Each point is reached from the start by the listed moves, each made 0, 1 or 2 times, or once backwards (-1), plus a little noise. Is the number of moves made odd or even? Then give how often each move was made.

Moves:
(1): [ 0.27  0.32 -0.12  0.10 -0.50]
(2): [ 0.43  0.29 -0.44 -0.03 -0.12]
Start: [ 0.04  0.10 -0.02 -0.16 -0.04]
Points:
[ 0.74  0.70 -0.60 -0.09 -0.65] => even (1, 1)
[ 0.04  0.08 -0.03 -0.15 -0.07] => even (0, 0)
[ 0.87  0.69 -0.93 -0.22 -0.28] => even (0, 2)

Moves:
(1): [-0.04  0.34 -0.35  0.09  0.01  0.16]
(2): [ 0.15 -0.14 -0.33 -0.36 -0.56 -0.21]
(3): [-0.33  0.06  0.20  0.37 -0.12 -0.42]
(4): [-0.67 -0.25 -0.31 -0.09  0.11  0.35]
Start: [ 0.05 -0.03  0.03 -0.12  0.11  0.13]
Points:
[-0.40 -0.55  0.20 -0.31  0.91  0.96] => even (-1, -1, -1, 1)
[-0.32  0.00 -0.83 -0.49  0.33  1.07] => odd (1, 0, -1, 1)
[-0.46 -0.42 -0.61 -0.58 -0.33  0.29] => even (0, 1, 0, 1)

Moves:
(1): [ 0.05  0.11  0.30 -0.13  0.02  0.21  0.21  0.07  0.18  0.33 -0.17]
(2): [ 0.14  0.20  0.14 -0.05 -0.10  0.07 -0.11 -0.12  0.57 -0.24  0.39]
(3): [-0.32  0.24  0.00 -0.16  0.07 -0.03  0.13 -0.21 -0.16  0.21  0.17]
(4): [ 0.05  0.14  0.18  0.14  0.01  0.14 -0.14  0.22 -0.20 -0.37  0.13]
(5): [-0.28 -0.19  0.21 -0.11  0.15 -0.13 -0.15  0.04 -0.10 -0.07 -0.12]
(6): [ 0.47  0.17  0.19 -0.21  0.22  0.34  0.22 -0.44 -0.15 -0.20 -0.08]
(7): [-0.17 -0.05 -0.13  0.06  0.09  0.04  0.29  0.06  0.17  0.05  0.02]
(8): [-0.11 -0.13 -0.20 -0.02  0.00  0.25 -0.16  0.08  0.08  0.09  0.01]
Start: [ 0.19  0.06  0.08 -0.10  0.10 -0.05  0.09 -0.02 -0.04 -0.12  0.36]
Points:
[-1.45 -0.33 -0.61 -0.21  0.15 -0.37 -0.71  0.21 -1.06  0.47  0.44] => odd (-1, -1, 2, 0, 1, -1, -1, 2)
[ 1.26  0.81  0.76 -0.53  0.50  1.68  1.12 -0.44  0.15 -0.02  0.17] => even (2, 0, 0, 1, -1, 2, 1, 1)
[-0.69  0.56  0.40 -0.33  0.29  0.59 -0.55  0.12 -0.11 -0.57  1.25] => even (0, 1, 2, 2, 1, 0, 0, 2)
[-0.66 -0.49 -0.33 -0.24  0.44 -0.02  0.52  0.02  0.47  0.33  0.16] => odd (0, 0, 0, -1, 1, 0, 2, 1)
[ 1.48  0.46  0.80 -0.26  0.05  1.23  0.13  0.07  0.12 -0.06  0.00] => even (2, 0, -1, 1, -1, 1, -1, 1)

Moves:
(1): [ 0.08 -0.01 -0.02  0.01  0.06  0.01  0.03  0.05 -0.01 -0.01 -0.24]
(2): [-0.12 -0.06  0.11 -0.27 -0.03 -0.10 -0.13  0.04 -0.30  0.25  0.00]
(3): [ 0.07  0.06  0.08 -0.12  0.24 -0.12 -0.08  0.13  0.18 -0.19 -0.19]
(4): [-0.30  0.19  0.16 -0.45  0.06 -0.27 -0.01 -0.06 -0.18 -0.07 -0.02]
(5): [ 0.03 -0.08  0.11 -0.04  0.03 -0.09  0.10 -0.07 -0.31 -0.15 -0.04]
(6): [ 0.03 -0.17  0.30  0.25 -0.03  0.06 -0.07 -0.17  0.00  0.18  0.21]
(7): [-0.08  0.11 -0.29 -0.14  0.44  0.06 -0.14 -0.01  0.00 -0.19  0.08]
(8): [ 0.02  0.07  0.09 -0.06 -0.19 -0.45 -0.10 -0.42 -0.34  0.18  0.17]
(9): [-0.09 -0.61  0.18 -0.08 -0.13  0.09  0.57  0.37  0.01  0.26 -0.14]
(10): [-0.23 -0.15  0.13 -0.03 -0.17 -0.04 -0.04 -0.05 -0.11 -0.15  0.05]
(11): [-0.13  0.13 -0.03  0.32  0.02 -0.13 -0.24 -0.07 -0.10 -0.12  0.12]
Start: [-0.02 -0.04 -0.01  0.13  0.02  0.02 -0.07 -0.02  0.11  0.07 -0.02]
Points:
[ 0.53 -0.34 -0.33 -0.24  0.35  0.57  0.46  0.63 -0.07 -0.01 -0.62] => even (0, 1, 0, -1, 2, -1, 0, -1, 0, -1, -1)
[-0.05 -1.09 -0.67 -0.83  0.25  0.29  0.80  0.66 -0.29  1.40 -0.08] => odd (0, 2, -1, -1, -1, -1, 2, 1, 2, -1, -1)
[-1.68 -0.05 -0.35 -0.61  0.58 -0.12 -0.11  0.44 -0.50 -0.88  0.11] => even (0, 0, -1, 2, 0, -1, 2, -1, 1, 2, 2)
[-0.57 -0.16 -0.06 -0.05  0.77 -1.39 -0.28 -0.41 -0.97 -1.32 -0.21] => even (1, -1, 2, 0, 2, -1, 2, 2, 1, 2, 2)
[-0.88 -1.47  1.04 -0.24  0.22  0.29  1.27  0.37 -0.51 -0.02 -0.10] => even (1, -1, -1, 2, 2, 2, 1, -1, 2, 1, 0)
[ 0.16 -0.52  1.35 -0.13 -0.44 -0.69  0.32 -0.81 -0.95  0.54 -0.20] => even (2, 0, 0, 1, 2, 2, -1, 1, 0, 0, -1)

Moves:
(1): [ 0.40  0.11  0.00  0.08 -0.24  0.11 -0.19  0.07  0.03 -0.16  0.06  0.09
  0.05 -0.31 -0.40 -0.23  0.04]
(2): [ 0.17 -0.04 -0.08  0.18  0.16 -0.14 -0.06 -0.01  0.05  0.02 -0.08 -0.12
 -0.13  0.00  0.00 -0.03  0.10]
(3): [-0.08  0.09 -0.08  0.07 -0.01 -0.24  0.03 -0.01  0.01 -0.07  0.11  0.17
 -0.08 -0.10  0.06 -0.09 -0.04]
(4): [ 0.05  0.10  0.06 -0.36 -0.28 -0.03 -0.16 -0.01 -0.19  0.13 -0.26 -0.25
 -0.29  0.08 -0.05  0.06 -0.05]
(5): [ 0.12 -0.01  0.09  0.18  0.02  0.06 -0.10 -0.22  0.20 -0.08 -0.28 -0.05
  0.02  0.02 -0.16  0.01 -0.06]
(6): [ 0.07  0.21  0.06 -0.05 -0.05  0.01  0.11  0.00  0.08  0.01 -0.16 -0.02
 -0.05 -0.03 -0.07 -0.08 -0.02]
(7): [ 0.09 -0.11  0.08 -0.02  0.02 -0.21  0.00  0.14  0.05  0.02  0.11 -0.20
 -0.20 -0.01  0.43 -0.02 -0.22]
(8): [ 0.02 -0.20  0.00  0.05  0.16  0.07  0.08 -0.09 -0.13 -0.05  0.07  0.12
 -0.09 -0.06 -0.01  0.04  0.07]
(9): [ 0.06 -0.12  0.09  0.10  0.00  0.15 -0.07  0.00  0.06  0.11 -0.21  0.07
 -0.05  0.18  0.07 -0.03  0.00]
(10): [-0.17  0.00  0.01  0.09  0.15  0.04  0.05  0.09  0.03 -0.20 -0.07  0.23
 -0.02 -0.15 -0.35 -0.03 -0.09]
(11): [-0.07 -0.43  0.09 -0.20 -0.30 -0.03  0.27  0.03  0.18  0.12 -0.15 -0.10
 -0.02  0.06 -0.08 -0.15  0.03]
(12): [-0.15  0.10  0.03  0.08  0.02 -0.15  0.20  0.01 -0.12 -0.04 -0.33 -0.19
  0.16  0.02 -0.04  0.11  0.06]
(13): [ 0.05 -0.18 -0.14 -0.04 -0.30  0.01  0.31  0.13  0.18  0.10  0.15  0.15
  0.01  0.22  0.11 -0.19 -0.47]
(14): [ 0.10  0.33 -0.10 -0.13  0.11 -0.14 -0.07  0.02 -0.24  0.26 -0.10  0.23
  0.04 -0.31 -0.26 -0.35 -0.24]
Start: [ 0.17  0.04 -0.13  0.18  0.50 -0.21 -0.08  0.00 -0.19  0.11 -0.10 -0.04
  0.23  0.24 -0.12 -0.10 -0.16]
Points:
[-0.30 -0.73 -0.17  0.20 -0.06 -0.83  0.97  0.55 -0.01  0.53 -0.66 -0.63
 -0.34  1.62  1.40  0.16 -0.95] => odd (-1, 1, 1, 1, -1, 0, 1, 0, 2, 0, 0, 2, 2, -1)
[-0.47 -0.18  0.12  1.43  1.51 -0.16 -0.07 -0.71 -0.40 -0.74 -1.63  0.75
  0.37 -0.18 -1.44  0.23  0.40] => odd (0, 0, 2, 0, 2, -1, -1, 2, 2, 2, 0, 2, -1, 0)
[ 0.76 -0.65 -0.06 -0.29 -1.27 -0.81  0.18  0.40  0.57  0.51  0.03 -0.25
 -0.34  0.70  0.85 -0.93 -1.72] => odd (1, -1, 2, 1, 1, -1, 2, -1, 1, -1, 1, 0, 2, 0)
[ 1.06 -0.18  0.00  0.45  0.19 -0.75 -0.90 -0.38  0.45 -0.05 -0.10 -0.63
 -0.08 -0.27 -0.10 -0.43  0.07] => odd (1, 1, 1, 0, 2, -1, 1, -1, -1, -1, 1, -1, -1, 0)
[ 1.33 -0.42  0.07  1.30  0.24 -0.40 -0.14  0.10  1.22 -0.67 -0.15  0.37
 -0.37 -0.32 -0.65 -0.95 -0.14] => even (2, 2, 2, -1, 1, 2, 1, 0, 1, 1, 1, -1, 0, -1)
[ 0.88 -0.22 -0.73  0.89  0.02 -0.35 -0.31  0.15  0.38 -0.76  0.87  0.76
 -0.01 -0.37 -1.18 -0.63 -0.12] => odd (2, 2, 2, 0, 0, -1, -1, 0, -1, 1, 0, -1, 1, -1)
[-0.02 -0.86 -0.08 -0.17  0.11 -0.46  0.84  0.24  0.40 -0.17  0.27  0.07
 -0.38  0.06 -0.31 -0.37  0.15] => even (0, 1, 1, 0, -1, 2, 0, 1, -1, 1, 2, -1, 0, -1)
[-0.57  0.12 -0.46  1.28  1.78 -1.16  1.13  0.23 -0.28 -0.55 -0.13  0.74
  0.06  0.01  0.19 -0.04 -0.80] => odd (-1, 1, 2, -1, 0, 1, 1, 2, 0, 2, -1, 2, 1, 0)

Moves:
(1): [-0.07 -0.17  0.13  0.08 -0.11  0.13 -0.10  0.05 -0.11 -0.06 -0.06  0.17
  0.02 -0.15 -0.12  0.20 -0.18 -0.04 -0.07  0.13  0.05 -0.02]
(2): [-0.28  0.01 -0.07  0.05 -0.03 -0.18 -0.10 -0.21  0.06  0.02 -0.13  0.05
 -0.22 -0.05 -0.23  0.07  0.14 -0.09  0.02  0.00 -0.15  0.16]
(3): [ 0.06 -0.16 -0.10 -0.13  0.12 -0.20 -0.08 -0.05  0.11  0.08 -0.28  0.03
 -0.09  0.04  0.11 -0.06 -0.09 -0.32  0.12 -0.08  0.17 -0.03]
(4): [ 0.08  0.03  0.14  0.08  0.05 -0.16 -0.02  0.01 -0.19  0.25 -0.02  0.18
 -0.09 -0.09 -0.17 -0.17 -0.03 -0.01  0.15  0.17  0.30  0.11]
(5): [ 0.02 -0.07 -0.01  0.01 -0.05 -0.03 -0.13  0.11 -0.02  0.06  0.22  0.00
  0.01  0.00  0.00 -0.03 -0.14  0.12 -0.11  0.13 -0.01  0.03]
(6): [-0.08  0.05 -0.10  0.15 -0.03 -0.12 -0.02 -0.02  0.00 -0.10 -0.13 -0.16
  0.01 -0.17  0.31  0.15 -0.04 -0.06 -0.05  0.09 -0.24 -0.18]
(7): [-0.31 -0.04 -0.03  0.11 -0.08 -0.01 -0.10 -0.09 -0.01  0.04 -0.19 -0.09
 -0.07  0.00 -0.05  0.02 -0.02 -0.14  0.19  0.03 -0.14 -0.05]
(8): [ 0.05 -0.05 -0.05 -0.07  0.05  0.09  0.01  0.01  0.06  0.01  0.07  0.10
 -0.04  0.00  0.07 -0.08 -0.03 -0.03  0.04  0.17 -0.07  0.12]
(9): [-0.01 -0.09 -0.12 -0.13 -0.06  0.14 -0.02 -0.13 -0.16 -0.12  0.19 -0.16
  0.17 -0.11  0.02 -0.01 -0.11  0.16  0.01 -0.02 -0.12  0.02]
(10): [ 0.07  0.05 -0.01  0.04  0.12 -0.07  0.01 -0.01  0.03 -0.05  0.10 -0.01
  0.21  0.14 -0.01  0.11 -0.04 -0.08 -0.06  0.08  0.00 -0.08]
(11): [-0.02  0.04 -0.10 -0.05  0.09 -0.06  0.05 -0.01 -0.15  0.00 -0.17  0.20
  0.07  0.08  0.06 -0.09 -0.04  0.08 -0.02 -0.15  0.25 -0.08]
(12): [ 0.10  0.10 -0.10 -0.08  0.22  0.05  0.06  0.12 -0.02  0.23  0.13 -0.21
  0.11  0.03  0.08  0.10  0.15  0.12 -0.26 -0.04 -0.11 -0.13]
(13): [-0.19 -0.13  0.04  0.14 -0.09  0.10 -0.10 -0.01  0.14  0.06  0.04 -0.12
  0.05  0.00 -0.14  0.22 -0.02  0.13  0.09  0.06  0.01 -0.22]
(14): [-0.18 -0.10  0.16 -0.03 -0.07 -0.08 -0.03 -0.05  0.03 -0.03  0.05 -0.14
  0.06 -0.10  0.03 -0.11  0.05 -0.03  0.07 -0.01  0.06  0.00]
(15): [ 0.09  0.01 -0.03 -0.10  0.06 -0.12  0.00 -0.17  0.18  0.09 -0.11  0.08
 -0.15  0.13 -0.02 -0.06 -0.11 -0.02 -0.20 -0.24  0.06 -0.13]
(16): [ 0.06 -0.21  0.08  0.12  0.24  0.01 -0.18  0.18  0.08 -0.09 -0.24  0.04
 -0.04 -0.22 -0.03 -0.14  0.19  0.02  0.29  0.14 -0.17  0.07]
(17): [-0.06  0.03  0.02  0.16  0.05  0.10  0.05 -0.03  0.02 -0.01  0.02 -0.02
 -0.09 -0.01  0.11  0.11 -0.05 -0.12  0.01 -0.06 -0.04  0.07]
(18): [-0.25  0.22  0.02 -0.10 -0.14  0.22 -0.27 -0.02  0.07 -0.04 -0.25 -0.06
 -0.13 -0.21 -0.10  0.03 -0.02 -0.15  0.05  0.14  0.15 -0.01]
(19): [ 0.15 -0.06 -0.04  0.12 -0.11  0.06  0.08 -0.05  0.20  0.07 -0.04 -0.05
  0.06  0.11  0.12 -0.17  0.14  0.10  0.15  0.02 -0.12  0.21]
(20): [-0.09 -0.12 -0.12  0.07  0.32  0.22  0.15  0.12 -0.12 -0.14 -0.07 -0.16
  0.13  0.07 -0.07 -0.11 -0.02 -0.18  0.01  0.08  0.11  0.01]
Start: [ 0.00 -0.16 -0.16  0.10  0.11 -0.05  0.04  0.14  0.24 -0.24 -0.16 -0.11
 -0.21 -0.03 -0.03 -0.08 -0.13  0.24  0.11  0.04  0.14 -0.03]
Points:
[-0.59  0.32 -0.10  0.74 -0.08  0.37 -0.65  0.03  0.46  0.39  0.15 -0.95
  0.16 -0.90  0.52  0.74 -0.05  0.29  0.49  1.40 -0.18 -0.31] => odd (0, 0, 0, 2, 0, 2, 0, 2, 1, 2, 0, 2, 2, 1, -1, 0, 2, 2, 1, -1)
[-1.45 -0.14 -0.79 -0.42 -0.89 -0.19 -0.96 -0.87  1.18  0.13 -1.03 -0.93
 -0.27 -0.22  0.76  0.22 -0.71  0.26 -0.09 -0.08 -0.08 -1.26] => odd (0, 0, 1, -1, 1, 2, 2, 2, 1, 0, 2, 1, 2, 2, 2, -1, -1, 2, 1, -1)
[-1.32 -0.17 -0.11  0.60 -1.28  0.71 -0.39 -0.53  1.02 -0.38  0.48 -1.29
 -0.43 -0.05 -0.08  0.34 -0.53  0.64  0.16 -0.19 -0.48 -0.19] => even (-1, 0, -1, -1, 2, 0, 1, -1, 1, -1, -1, -1, 2, 1, 1, -1, 2, 1, 1, 0)
[-1.11 -0.63 -0.08  0.12 -1.13  0.21 -0.48 -0.82  1.28 -0.27 -1.03 -0.12
 -0.90 -0.10  0.02 -0.03 -0.13 -1.04  1.38  0.31 -0.27  1.00] => odd (1, 1, 2, -1, -1, -1, 2, 2, 0, 0, -1, -1, 0, 1, -1, -1, 1, 1, 2, -1)
[ 0.39 -0.98 -1.05  0.01  0.87 -0.14  0.25  0.28 -0.15 -0.72 -0.12 -0.26
  0.60  0.48  0.68  0.87 -1.93 -0.14 -1.45 -0.41  0.70 -1.64] => even (2, -1, 2, -1, 2, 2, -1, -1, 1, 1, 1, 0, 1, -1, 2, -1, 0, -1, -1, 2)
[-1.20 -0.10 -0.50  0.25 -0.39  0.23 -1.00 -0.47  0.51  0.25 -0.75 -0.93
 -0.49 -1.25  0.02 -0.26  0.69  0.29  1.20  1.16 -1.19  0.77] => even (0, 2, 0, 1, 0, 1, 2, 2, 2, 0, 0, 2, 0, 1, -1, 1, 0, 2, 2, -1)
[-1.24  0.01  0.69  0.03 -1.28  0.76 -0.61  0.14  0.49 -0.93 -0.51 -0.13
 -0.75 -1.21  0.42  0.75 -0.68 -0.64  0.28  0.74  0.21 -0.12] => odd (2, -1, 0, -1, -1, 1, 0, 2, -1, -1, -1, -1, 0, 2, -1, -1, 1, 2, -1, -1)
[-0.76 -1.02 -0.13  0.41  0.30 -0.01 -1.03  0.01  0.84  0.08 -1.02 -0.93
 -0.21 -0.88  0.42  0.37 -0.70 -0.62  0.87  1.09 -0.25 -1.02] => odd (1, -1, 2, 1, 0, 2, 2, 2, 1, 1, -1, 1, 2, 1, 1, 1, 0, 1, 0, 0)
[ 0.38 -1.41 -0.46  0.61  1.13  1.19 -0.16  1.28  0.79 -0.25  0.44 -1.68
  1.17  0.13 -0.01 -0.13  0.38  0.75  0.59  0.74 -0.51 -0.17] => odd (0, -1, 1, -1, 2, -1, 0, -1, 1, 1, -1, 2, 2, 0, -1, 2, 0, 0, 2, 2)
[-0.69 -0.29  0.25  0.25 -0.41 -1.11 -0.80 -0.16 -0.51  0.25  0.29 -0.43
  0.01 -0.83  0.19  0.50 -1.20 -0.43 -0.29  0.97  0.03 -0.53] => even (2, 0, 1, 2, 2, 2, 2, 0, 1, 2, -1, 1, -1, 2, 0, -1, 0, 0, -1, -1)
